Each row is a point. Each copy is the shape, with its points in the same order, stretched, turned, moved and blurred by noise. Some copies are also mirrored. Which?
(in the rows, 128 means zero)

Shape (8 x 3):
[[114 116 140]
 [125 113  92]
 [149 177  74]
 [136 104 184]
 [199 110  98]
 [157 124 122]
 [108 111 177]
 [ 92 120 128]]
Copy 1 (8 x 3):
[[106 153 113]
 [ 82 121 129]
 [121  88 175]
 [153 145  78]
 [125  59 106]
 [121  99 119]
 [132 165  98]
 [ 93 167 126]]
Copy 1 is: mirrored
Copy 2 (8 x 3):
[[132 148 102]
 [112 122 161]
 [127  13 147]
 [182 185  92]
 [192  98 192]
 [167 112 141]
 [139 180  76]
 [ 94 148 103]]
Copy 2 is: only turned
Copy 3 (8 x 3):
[[117 123 132]
 [110 115  82]
 [112 179  64]
 [156 129 163]
 [178 145  59]
 [146 144 100]
 [124 124 173]
 [ 90 118 135]]
Copy 3 is: only turned

Shape (10 x 6):
[[106  85  73 116 102 135]
 [161  97 100 149 152 119]
 [122 158 135  88 129 138]
 [175  98 108 148 113 159]
 [ 89  84 100 134  95 176]
 [158 157 200  87 150  82]
 [101  87 100 127  67 143]
 [159 132 130 119 154 123]
 [140 183 143  97 110  92]
 [167 134 140  60 129 110]]
Copy 1 (10 x 6):
[[157 134 162  89 116 168]
 [155 132 161 130 157 120]
 [100 116 111 130 100 143]
 [164 189 168 140 132 116]
 [153 178 129 100 135 154]
 [ 55  97 105 130 101  83]
 [162 161 139  86  99 145]
 [116 121 139 142 136 120]
 [111  76  97 131  81 114]
 [ 83 123 168 122  69 135]]
Copy 1 is: mirrored
Copy 2 (10 x 6):
[[ 93 157 177 151 102 116]
 [102 120  85 157 131  79]
 [162 155 106 165 128 169]
 [132 126  97 159 105  61]
 [122 130 185  92  85 103]
 [185  68  59 212 167 185]
 [125 136 201 135 104 103]
 [138 121  70 175 137 123]
 [180 167  82 198 177 172]
 [144 130  97 244 125 169]]
Copy 2 is: mirrored
Copy 3 (10 x 6):
[[121  63 135 168 126 139]
 [127 121 152 153 153 129]
 [155 123 127  77 118 157]
 [131 124 103 167 172 142]
 [123  79 102 195 127 165]
 [184 169 144  17  90 110]
 [118  75  94 172 124 140]
 [149 136 141 104 138 136]
 [135 133 111  45 108 138]
 [181 121 144  45 119 109]]
Copy 3 is: only turned

Shape (12 x 8):
[[112 162 133 120 103 135 148 133]
 [154 150 118 170  79 134 163 155]
 [122 158 161 140 162  99 177 101]
 [150 115 112 120 133 130 130 173]
 [115 136 110 130 115  90  88 127]
 [109 100 129 153 162 127  46 128]
 [131 139 107 108 120  99 188 123]
 [111 147 116 174 100 131 145 128]
 [198 183  75 111 103 100 162 117]
 [ 95 149 155 157 203 100 147 169]
 [144 172 145 102 146 145 153 163]
 [ 77 158 102 100 129 186 128 120]]
Copy 1 (12 x 8):
[[ 94 113 102 118 115 123 139 138]
 [ 92 105  84 156 119 150  95 105]
 [ 83 125 129 162 202  95 171 136]
 [148 101 154 148 118 156  98 121]
 [126 146 150 146  97  77 127 133]
 [176 183 186 115 105  71 101 103]
 [105  75 101 179 142 117 162 158]
 [106 122  94 127 125  99 114 122]
 [ 71 130  95 249 130 156 126 172]
 [132 111 201 108 208 115 109 132]
 [101 112 132 127 150 181 125 134]
 [144 132  88  72  99 131 130 181]]
Copy 1 is: only turned
Copy 2 (12 x 8):
[[116 117 124 130  99 161 152 164]
 [115 150 143  66 146 195 190 153]
 [124 148 143 136 110  81 198 167]
 [117 163 142 124 126 145 112  95]
 [144 115  98 151 158 144 129 139]
 [165  73 129 137 157 118  70  90]
 [135 202 115 124  99 114 173 164]
 [152 127 133  81 143 166 155 185]
 [ 57 187  85  81 165 130 194 110]
 [122 145 182 160 135  90 137 156]
 [ 56 132 149 145 101 141 145 116]
 [131  95 108 112  72 146  57 163]]
Copy 2 is: only turned

Shape (17 x 11):
[[143  96  93  83  69 139  78  87 171 110  89]
 [ 94  80 151 147  98 141 124  83 145 159 104]
 [125 128 149 128  99  94 158 171 108 102 145]
 [102 146  68 163  92 127 137 104 166 162  69]
 [ 89 107 120 154 162  78 124 119 144 155 162]
 [111 149 103 148 142 150 109 131  76 100 152]
 [174 114 164 144  90  89  80 116 114  81 105]
 [113 155 167  91 118 126 143 110 119 139 103]
 [123 120 119 148 168 125 161 166  73 117 144]
 [ 87 181 110 101 133 106  73 149  94 111  63]
 [166 177 170 185 103 132 150 147 162 163 162]
 [152 134 172 162  92 116 116 163 163 159 116]
 [117 122 104 125 126 180 117 157 129 121  92]
 [169 111 168 188 163  87  84 151  94 133 125]
 [108 132 137 148 171 169 171 123 145 120 128]
 [166  95  97 101 114 164 146 126 109 108 159]
 [ 81 108 137 119 121 106  76 161  96  87 134]]
Copy 1 (17 x 11):
[[129 197 205 128 156 143 119 100 127  90  74]
 [115 122 150 142 139 124 134 177 144 140  62]
 [173 150  98  95 120 150  65 141 180 146 179]
 [136 121 182 170 224 129 139 149 114  73 131]
 [155  54  80 149 149 126 127  92 112 123 122]
 [151 144 102 117  78 101 121  81 167 111 156]
 [101 194 131 179 121 187  86 109 166 111 104]
 [ 83 137 125  96 126 133 136 132 164 127 126]
 [177 133  94 132  87  96  97 129 153 166 215]
 [ 51 128 171 111 122  76 100  44 169  86 146]
 [134  77  73 141 138 221 162 177 172  77 158]
 [ 86  95 127 136 125 194 115 163 177  98 137]
 [138 139 188 107 113 104 136 131 157 136 161]
 [ 84 111 101 206  83 147 104 113 135 122 149]
 [168 103 128 127 151 107 179 136 168 169 141]
 [208 195 131 113  94 137 108 124 123 147 168]
 [128 119 123  94  83 103  68  68 193 138 124]]
Copy 1 is: only turned
Copy 2 (17 x 11):
[[130 166 158 164  46 138  83 166 164 204 145]
 [100 139  90 110 119 138 112 140  92 156 155]
 [137 143 161 128 133 126 132  66 141 100 167]
 [153 108 126 138 182 143 100 142  95 151 186]
 [107 112 116 131 151 107 172 128  42 116 119]
 [136 116 108 175 117 116  97 118 109 107  98]
 [138 249 140 157 106 130 135 106 201 167 167]
 [ 87 130 140 129 115 110 108 132 156 130 156]
 [139  87 112 138 156 130 161 103 109  93 116]
 [ 87 113 156 205 134 138  96 115 167 146 169]
 [187 213 142 101 184 134 122 122 107  57 149]
 [160 209 150 115 168 166 131 114 131  97 177]
 [147  96 127 165 108 170  94 145 138 123 145]
 [142 220 105 139 181 150 195 118 136 121 129]
 [135  81  96 138 116 124 130 161 110  96 140]
 [162 121 136 131  74 125 117 142 136 134  84]
 [ 95 130 138 183  86 138 108  85 121 129 143]]
Copy 2 is: mirrored
Copy 3 (17 x 11):
[[170 156 181 113 140 164 170 143 203 204 131]
 [116 116 133 166 120 168 132 172 203 146 154]
 [105 159  95 147 104 113  97 113 124 113  98]
 [189 165 125  89  91 128 114 209 178 137 181]
 [151 100 119 186  77 128 144 162 120 127 113]
 [123 156 120 143  99 112 181  96  93 108 154]
 [ 61 143 176 133 117 138 145 121 114 179 107]
 [139 117 138 129 153 166  98 130 121 135 157]
 [111 140 104 175 116  72 133 118  95  88 130]
 [168 199 148 111 149 177 168 156  57 162 154]
 [ 77  82  82  66  91 121  90 149 125  62 120]
 [ 76 114  99  91 127 152 113 178 142 109  97]
 [141 172 128 111 152 132 169 149 149  99 138]
 [ 38  98 141 159 123 110 165 157  69 135 102]
 [136 115 145 137 117 111 122 132 128  43 148]
 [132 124 126 146 133  80 150  84 177 133 126]
 [115 186 124 179 116 167 191 117 102 147  95]]
Copy 3 is: only turned
Copy 4 (17 x 11):
[[159 137 176 113 103 202 107 179 118 166 151]
 [ 86 130 190 125 108 105 111 137 128 180 164]
 [112 103  84 135 118 127 172 110 133 100 161]
 [129  82 180 152  86 107 151 191 108 190 141]
 [ 92 131 138 131 138  80 171 134 177 128 121]
 [134 124 148 121 165 112 147 162  81 143 133]
 [122 108 133  85 110 134  98 164 122 112 137]
 [117 167 122 139  84 117 153  98 104 117 166]
 [109 125  84 140 158  99 153 128 115 138 120]
 [ 77 125 127 155 106 103 185 213 114  76 132]
 [164 121 161 146  86 110 149  59 111 118 130]
 [107 104 162 155  84 120 138  95 138  93 121]
 [120 119 153 175 135 141 122 167 105 140 129]
 [ 75 117 124 110 132  79 110 136 146  93  75]
 [160 148 137 167 143  79 113 127 118 155 163]
 [176 153 122 120 145 193 119 101  80 175 140]
 [ 73 109 136 131 158 111 161 185 153  82 143]]
Copy 4 is: only turned

Shape (18 x 12):
[[103 116 163  76 153  91  85 110 146 145  99 101]
 [142 115 167 154  97  48  99  96  55  67 146 152]
 [139  75 142 166 186 118 127  96  95 156 156 135]
 [172 115 124 111 116 134  68  60 108 121 173  97]
 [137  94 183 158  67  82  92 144 145 153 138 140]
 [ 79 111 114 126 141  81 183 125 111 108 148 132]
 [ 98 131 102 153 114 119 114 153 145 134 175 151]
 [148  76 102 152 167 133 156  73  54 130  83 113]
 [136 109  85  80 106 175 167 122 137 144  94 121]
 [110 129 183 134  89 133 152 111  87  91  92 107]
 [140 128  93  86 110 202  68 130  97  87 125 160]
 [ 98 150 141 134 107  99 140  57 109 119 157 147]
 [127 114  99 124 140 162 156 116 151  69  85 152]
 [110 100 122 104  89  95 123 140 120 108 111 144]
 [123  88 107 141 165 108 106 157 156 105 164 140]
 [167  97 191 108 149  91 154 141 151  87 110 162]
 [107  73 123 107  76 110 138  87 137 117  85 115]
 [141 176 167 154  99 115 132 131 161 105  74 128]]
Copy 1 (18 x 12):
[[141 120  93 121 109  89 162  84 152 113  85  83]
 [152 100 206 127  93  68 199 208 113 178  71  95]
 [164  79 147 138 161 170 148 162 147 111  93 149]
 [123  64 172 146 115 109  98 152  72 110 128  67]
 [215 110 138 101 131  76 137 122  79 137  54 121]
 [136 160 186 156 122 112 194 140 149 120 125 151]
 [159 148 181 141 181  99 124 106 104 147 141 147]
 [102 109 109 112  97 166 161 236 135  90  94 150]
 [115 152 123  87  83 143 113 141  94  70 174 134]
 [125  89 129 116  58  90 211 158  91 132 131 126]
 [108 103 158  58 123 107 105 165 100 141 204  79]
 [119 114 196 157 111 121 208 119  73 141 119 115]
 [ 98 127 155  58  86 107 124 114 143 116 140 178]
 [150 153 155  85 107  75 155 158 113 127 107 122]
 [164 121 173 113 171  86  89 106 172 125 108 161]
 [190  97 170  79  47  98 147  85 183 128  94 142]
 [124 131 125  70  87  80 158 163  83  81  67 135]
 [127 133 116 109  63  89 148  65  95 169  98 149]]
Copy 1 is: only turned
Copy 2 (18 x 12):
[[109 169 100 102 138  86 167 109 160 126 137 100]
 [ 30 129 111  64 143 167 103 147  52 145  90 177]
 [ 99 115  94 119 160 194 102 161 142  55  78 127]
 [ 43 128 135 139 143 134 171 200 113  91 100 125]
 [ 57 184 179  91  76 161 131  96 100 127  82 153]
 [148 138  85 138 133 103  95 112  93 132  78 133]
 [142 159 135 107  65 135 119 143  87 111 126 124]
 [110  33 124 176 240 161 135 133 137  94  96 113]
 [152  83 165 238 149  66 169 101 140 144 141 118]
 [ 78 128 189 140 166 114  96 113 115 192 126 104]
 [125  90 154 149 133  68 151 173 111 121 238 136]
 [ 62 137 110 141 125 149 100 127  91 110 101  82]
 [179 111 112 179 200 106 167 126  99 152 182 138]
 [120 135 134 132 122  78 140  90  90 141 128 156]
 [169 169  81  92 119 127 151 164  94  98 120 174]
 [118 168  79 130 156 143 148 119 118 182 122 212]
 [103 131 151 179 176  70 158  67 100 112  95 121]
 [111 148 174 122 140 175 176 112 108 230 158 104]]
Copy 2 is: mirrored
Copy 3 (18 x 12):
[[159  86 152 125 137 147 168  37 161 169  95 141]
 [120 113 136 125 182  68 131  75 190 139 181  47]
 [142 130 102 136 126 140 126 108 116 156 159  58]
 [141 146 112 142 104 125 175 102 193 156 163 114]
 [ 75 128  70 145 160  98 148  51 140  94 116  93]
 [151  97 186 102 175 124 152 112  95 123 149 100]
 [ 86 147  99 119 169  98 156 138  81 124 140 122]
 [164  91 163 134 112 176  92 143 160 157 171  77]
 [123 142 155 129 130 211 134 139 133 121 132 172]
 [168 122 172 153 165 119 100 101 176 110 130 114]
 [ 86 188 125 169 147 154 119 151 168 185 169 159]
 [160 115 126 122 197 116 177 126 146 128 154  96]
 [149 120 153 117 155 157  86 124 132 131 182 172]
 [ 98 106 154 131 172 134 147  84 142 129 142 126]
 [105 128 122 112 133 106 132  85  91 146 164 122]
 [138 152 124 100 161 144  95  23 144 119 147 116]
 [139  60 167 152 148 155 153  77 169 109 154 140]
 [142 127 102  92 167 112  90  95 159  97 110 155]]
Copy 3 is: only turned
